Rows are points. Any point is a mix of the corners, with weights that add up to 1. It lies inside the corners' shape when no weight is negative. Is each point inside? If not, which corners have a negative weight?

Corners:
(1): [50 47]
(2): [-66 -22]
(3): [23 10]
Points:
[-11  14] => outside (3)
[14 15] => inside
[-13  -9] => outside (1)
[ 9 26] => outside (3)
[-23  -5] => inside
[ 5 25] => outside (3)
[ 9 22] => inside

Corners:
(1): [ -8  51 -13   2  31  -4 -39 -21]
(2): [-30  19   1   4 -35  -1   1   6]
(3): [-52  68  39   1  57 -10  -7  12]
(4): [ 22   6  36  47  22 -18  55  41]
(5): [ 11   8  44 -17  28  25  -6 -21]
(6): [ -5  50  -8 -10 -50  24 -28  46]
(7): [ 34 -12   3   1 -59   4 -56  18]
(8): [-13   9 -37 -26 -22 -34  23   5]
(9): [  8 -69  36 -25   9  21  29   0]
Points:
[-23  33  10  -7  12 -11  -1  10] => inside
[-4 16 27 12 11  1  8 18] => outside (8)
[-16  30   4 -12   1  -1 -18   3] => outside (4)
[ -3 -26  21 -12  -3  11  13   4] => inside

Corners:
(1): [-47 -17 -14   2   2  31 -22  25 -47  12 -28  11 -17 -38 -12   5  -9  29]
(2): [-31 -21  -5 -21  15  30 -22  61  -9  54  -5  -5 -25  35  -8   8 -16 -13]
(3): [-14  24 -29 -21  16  51 -39 -21  11   2 -17  25   4 -10  15  26 -55  31]
(4): [-28 -30 -38 -40 -37  69  31  21 -35   4  10   1  -6  25 -25  37  27 -23]
(5): [ 43  14   3  33  47  20  24   5  13 -42 -24  28   2 -18   6 -12  -6 -25]
(6): [ -4 -30 -28 -15  66  -4  -8  18  19 -43 -44  46  11   1  27  23  15  24]
(7): [  3  44  32  25   9   8  15  11   0 -82   5  37  35   7  38 -35 -22  24]
(8): [ 43  25   7   0  23 -17 -34 -25   4 -21  28  -6  15  -8  49 -12  29  -7]
(9): [  0 -30  -2 -41  -7   4 -48  12 -18  -7 -46  26 -40   8   9  33 -25  11]
(10): [-16   5 -54 -10 -23  21  18   8 -50  20  10 -29  -8  80 -13  63  15 -21]
(11): [-28  12 -30 -38  13  52 -27  11 -34   6 -12   8 -26  40  -8  -2   5 -59]
(12): [-19  25  31  36  14  15  21 -43   8 -21 -44  43  23  -8  55 -10  -8   5]
(13): [ 23  69  14   7  24 -31  38 -37  12 -27  28  38 -33 -20  46 -23 -18   8]
(14): [ 11  55  -6   4   1 -20  10 -45  28 -18   4 -21 -26  -2 -29 -70  53 -25]
(15): [  2 -12  -7  14  16 -35   4 -43 -17 -33   4  13  21 -17  36 -51 -44   3]
(16): [ 25  47 -39 -30 -15 -15   1  34  30  28   5 -70  -8 -19  56 -57  35 -35]
(17): [-22   2  13 -69  64  31 -23  43 -10  20 -52 -32 -26  -1 -17  53 -48  -4]
(18): [ 14  37 -25 -17   9 -49 -23  15  17  20  11  -8  11 -11  17  19  47 -86]
(19): [ 20  11   6 -15  24  -9  11  10 -41  -9 -29  63  48  -8  -5 -23  -8  32]
Points:
[-21  15  -5 -12  21  12  -2   0 -15   1  -2  18   0  12   6   2 -10   1] => outside (5, 9, 16)
[ -3   7 -19   0  -9   1  15  -2 -13 -21  -2  11 -16   8  -2 -39   7   1] => outside (3, 8, 12, 17, 18)
[ -1   7 -15 -15  16   9 -12  -3  -7   1 -13  12  -3   0  11   7  -6  -4] => outside (7)
[  3  16  -4  -4  20  -2  -7  -1  -2 -15 -12  15   0   1  17  -9  -2  -4] => outside (4)
[11 13 -7 -8 20  2 -9  4  0 -7 -4  1  1 -2 22 -8  3 -9] => inside
[-14 -14 -14 -14  17  35  -3   9 -32 -23 -37  31  12   5  13   6 -32  18] => outside (2, 8, 13, 14, 18)

Corners:
(1): [-16   3   7  14 -15 -23   2 -12 -12  13  -2  40   0  26 -31  14 -45 -21
 -15 -41]
(2): [ -5 -51  40  26  34 -46   8 -17 -38  -2  -7  11 -44 -12  63 -32  29  51
  16  -1]
(3): [-21  39  -1   3  18 -27 -11  38  11 -33  14 -22   8 -35 -13  66  -4 -16
  17   0]
(4): [ -7  20 -19  -2   7 -10  20  23 -18 -32   8   0  16  14  24   9 -64  -4
  -9  32]
(5): [ -3 -31 -36 -31 -40  -4  11 -87  13  36 -26  38 -33  19   0 -22 -38  43
  -8  28]
(6): [-35  21 -21  26  32   3 -11  50  -4 -15  51   0  19 -58  52  36  14  30
   2  17]
(7): [  6 -12  -8   9 -11 -36   0 -52  10  50 -72  41 -28  54  20 -44  10  22
  15  40]
(8): [-23  30  35   5 -38   8   7  80 -16 -14  -5 -27  38 -34 -27  42 -33 -25
   4  17]
(9): [ 16  59  22  70  58   2  -2  42  -9 -12 -36 -27  -2 -70  19  33  27 -19
  18  10]
(10): [-36 -20 -43 -51 -67  -5   2 -25  -7  12 -36  15 -18  15 -18 -48 -57  -5
 -24  27]
(11): [ 37  36  28  -1  39 -23 -19 -14 -26  33 -20  15 -32  14  54 -70   0  56
  45  23]
(12): [  5  14 -62  -1 -24  -8  19  31 -35   1  33 -32  25 -61  -9  30   4   5
  26 -17]
(13): [ 18 -10 -30 -14 -41  31 -44  26  12  35 -38  -4  43  33 -37  39 -27 -18
   1  -5]
(14): [  3 -24 -49 -13 -28   2   2 -17  14  18 -24  29 -32  37 -39  -5 -14  33
   1   7]
(15): [ 32  41  16  47   2   3   4  63  -9 -10  41 -18  13 -43  65  41  46 -16
   9 -41]
(16): [ -5  54   6  89  21 -16 -22 -10   0 -15   7 -18  -7   4  30  28  39  17
  27 -46]
(17): [-11  24  18 -13  23 -47  34 -16  10  13 -27  27 -24  21  36 -46 -26  57
  17 -32]
(18): [  4  16 -46 -20 -31  -4   5 -16  26  19  -8 -14  25  16 -38 -29 -56   8
 -29  25]
(19): [ -2 -34  -6 -16   9 -50  49 -37  -9   4  44  21 -42  -9  60 -90 -27  52
  72 -23]
(20): [-16 -43 -28 -45 -13  -4   7 -51   5 -35 -61  70  10  37 -19 -27  42  56
  -1   7]
(21): [-24  63  29  22  38  13   1  50  -8  13  16 -38  15   1  45  36  41 -17
   8   4]
Points:
[ -3  14  -8  17   6  -6  -1  13  -8   0  -4  -3   6 -18   2  14  -5   6
  11   7] => outside (10, 15, 17)
[-12   0  -7   2  -4  -8  -5   1  -9   2 -12   8  -5   0   6   3  -5  12
  10   9] => outside (15, 17, 18)
[ -4   6 -14  -9 -15  -1   6  13  -3   0 -24  -3   7  -6  -1  11 -10   1
  -5  19] => outside (1, 6, 11, 16, 19)
[ -7  19 -13   3  -6  -4  -3  17  -5   4  12  -5   4 -11   7  19 -20   8
  -1   0] => outside (7, 9, 19, 20)
[  1  -9 -19  -9  -7 -16   4 -13  -3  11 -13  18  -9   7   6 -16 -21  18
   6   5] => outside (8, 16, 21)
[ -4   5 -16  -3 -11  -3  -2   2   2   5  -9   5   8   2   0   3 -13  12
   2   6] => inside
[ -7   8   1   6  -2  -5  -1  11  -3  -1   0   3  -1  -6  13   5 -10  13
   6   0] => outside (7, 12)
[ -5   3  -8  -1  -3 -15   4  -6  -3  -4 -14  10  -3   4   5  -4  -4  15
  10   1] => outside (6)
[ -3  15  -3  10   0 -13   5   6  -5   8  -1  -1  -5  -5  19  -3 -12  10
  11   2] => outside (20)

Corners:
(1): [-44  -3   1   5 -23   1 -12 -36 -20 -34  20 -12   8  -1  -9  18   7  -7
  18  -4]
(2): [ 17 -40  -7  14 -13  23   2 -20 -14  11  26 -17  -6   2   0  -5 -17 -30
  15 -21]
(3): [  3   3   7 -17  -4   9  15 -22  -1 -23  47 -21 -16   7   3 -14  36  -5
  13   5]
(4): [ 15   6 -11  -1  -7 -25  12 -22 -39  -8  15 -37  10  25  62 -17   0  -6
  11   9]
(5): [ 14  25  16   0   4   6   8   4  -8 -11  25  15  -9  19  -2  -8 -23 -26
   6  21]
(6): [-23   9   9  -1 -18   3   0  -7  -9  11  -7  23  16 -12  -5  -6  25 -32
  -1   8]
(7): [  3  11  -2  18  44 -35 -25 -18 -29   0   7  19   5  35  26  10  18  13
  -5 -10]
(8): [-10   9   4   4 -37  21 -81 -11 -21 -15 -10 -33  13  -2  19   2  19  24
   8  -8]
(9): [-19  12 -30 -21  -4   5 -18 -10  -6  -7   6  13  -4   6   4   4  24   1
  22   7]
(10): [ 11  25  -7   0 -12   1  10  28   3 -44 -13   4  11   7  -2   1   9  -6
  -6 -10]
(11): [ 13   8  -8  -2  -4 -52  14  -3  -2 -13  -6  -1  -1   9  -5  -3  20  -1
   6  17]
(12): [ -7 -26  11 -15 -18 -78   3  29 -11 -12  30   9  -5  18  31  15  35 -23
  -2   5]
(13): [ 14  21  10 -14 -36  10  -6 -16  -7 -24  -4  16  19  -4  -1   8  -8 -21
   8 -10]
(14): [   1   27    4  -11  -25    6  -13  -26   39   11  -13   26    5  -16
    3  -57 -121   -2   -7  -13]
(15): [-22   4  11  11 -21   2 -16 -13   3  -2  -1  18 -20  -4  19  11  24  10
  16 -10]
(16): [  3  18  11  -8 -27  11  -1 -15  -9   2 -12   4  -5  40   4 -12 -38 -16
  -1 -11]
(17): [  5   1   9  -4  47  14 -19 -25  56  -8   3   9 -17  13 -17  -8  -9 -21
  16  16]
(18): [  9  16  -3   0 -10  -2  18 -22  21  -3  26   5  15  -4  -4  14   1  -1
 -18   5]
(19): [ 17 -74   5   7 -19   2  11 -14 -18   5   2   4   5  14  33  -1  11  10
 -35 -15]
(20): [ 21  -2 -10  -4 -17 -52   8   0 -22 -29   5  20 -22 -11  32  11  30 -35
 -23   5]
(21): [  9 -21  -1 -25   1  -9  29  -4 -10  -4  31 -11  -6 -14   6  25  -8 -19
  -9 -17]
Points:
[ -6  13   1  -9 -22   0  -4  -8  -5  -9  11  -3   3   1   3  -2  -4 -10
   9   1] => outside (7, 17, 19, 20)
[ -6   3  -1   0  -3 -11 -14  -6   3 -14  11   8 -10   4  10   9   6  -1
   2 -13] => outside (4, 5, 6, 11, 13, 19)
[ -3  11   3  -8 -14  -1  -4 -10   0  -9  11  -3   3   5   5  -6  -4 -12
  12   3] => outside (7, 19, 20)
[  4   0   1  -2 -14  -2  -2 -13   0  -5  10   4   2   1   6  -5 -12 -13
   1  -5] => inside
[  0  -1   2  -4 -10  -5  -6 -14  -7  -5  11   0  -1   7  10  -1   0 -10
   4  -1] => outside (10)
[  2   2   4  -5 -16  -2  -3 -14  -3  -8   4   5   2   7   8  -5 -10  -8
   0  -5] => inside
[ -3   1  -1  -2 -13 -38   9   2 -20 -21  13  14  -3   6  21  15  47 -11
   1   8] => outside (2, 8, 14, 16, 17, 21)

Corners:
(1): [-27  47  51  28  -9   5  41   2   9 -26 -10 -49  24 -17 -24  20  26  15
  29  23]
(2): [  2 -29 -19 -17   9  34  20  19  15  48   7  -5 -10  -5  52 -42  -3  17
   8  47]
(3): [-17  26  -2   9 -11 -50  36   8  35 -11  32 -32  -2   3 -45  18  -4 -21
  19  16]
(4): [  8  27 -28   3   6  40 -18  -8  13 -24  -8  25   0  47   6 -17  14  58
 -41  24]
(5): [ 13  34  43  -6  16 -25  21 -21   6 -34  44 -29 -41 -13  -4  17  18 -10
  22  11]
(6): [ -8  52   1  21  22   9  12  23  10  -6  10 -31 -46 -18  -4  10  22 -20
  38   1]
(7): [ 13 -10   2 -12 -24  42  -2  44  12  12  18 -10  34 -28  24 -18  24 -23
  -5  72]
(8): [  2  55 -17 -24 -14 -35 -35  -1 -13 -12  14  -4 -50 -28   3 -16  54  11
  17   5]
(9): [-11 -24  -3 -36   1  26   9   7  26 -17  13 -17  -8  12  -5 -14   9   0
  47  42]
(10): [ -2  26  37  -3  -4 -52 -15  12  25 -31   8 -19 -18 -45 -34 -29  24 -16
 -11 -17]
(11): [  4  68  29  -5  23 -45 -26 -21  -1 -34  15 -17  10  17  -6  -5 -12  -5
  42  -4]
(12): [  4  44  22 -27 -12 -22  40 -39  42 -10  -3  19 -13 -52  -3  33  -1 -30
  -1 -62]
(13): [ 24  52   6   3 -24 -13 -34 -43 -15   6  27 -38 -18  31  12 -13   4  15
   1 -45]
(14): [ -7 -38  61  10 -33  53  61  26  13  14  -5   7 -17  10  -6 -23 -13 -12
  42  57]
(15): [-18  26  17  -2   0 -20   7  31 -23 -47 -14 -32  30  -7 -24  25   2   1
   9  36]
(16): [ 12  20 -15 -16 -17 -65  -3   5  31 -40  64   7 -23 -59 -23  10  23   0
  29 -62]
(17): [-27 -17  19 -17  -8  34   4  14   1   8  30  13 -16 -15 -28 -36  10   2
  17  33]
(18): [-10   3 -58  47   2  84  33 -54  -8   6 -35  17 -25   5  63 -41  13  -3
 -26  12]
(19): [ 10  18  14 -30  -2  44  50  42  -6 -26  18 -18  13  16 -41 -39  21  -4
  24  76]
(20): [ 36  19 -40   0 -37  72 -15 -35  -4   2 -15  23   7 -14   8 -50 -46  32
 -52  52]
(21): [-41  -9  34 -35 -15  29  48  61  41 -17  35 -13 -13 -27   1 -51 -44 -31
  27  74]
Points:
[  2  12  18 -14 -14  -9  18  17  16  -8  23 -19 -12 -21 -11  -7   8  -7
  24  17] => outside (4, 11, 17, 18)
[  5  21  12  -5 -10  -6  -3   1   4 -15  18 -18   1  -1 -14 -12   8  14
  10  22] => outside (6, 12, 18, 21)
[ -6  13  10  -5 -12  14  11   7   7 -17  15 -12  -3  -3  -7 -21   2   1
  12  35] => outside (2, 6, 12)
[ -1  20   4  -6  -6  10  12  -2  13 -10  11  -5 -16  -4  -5 -21   5   3
  10  17] => outside (7, 15)
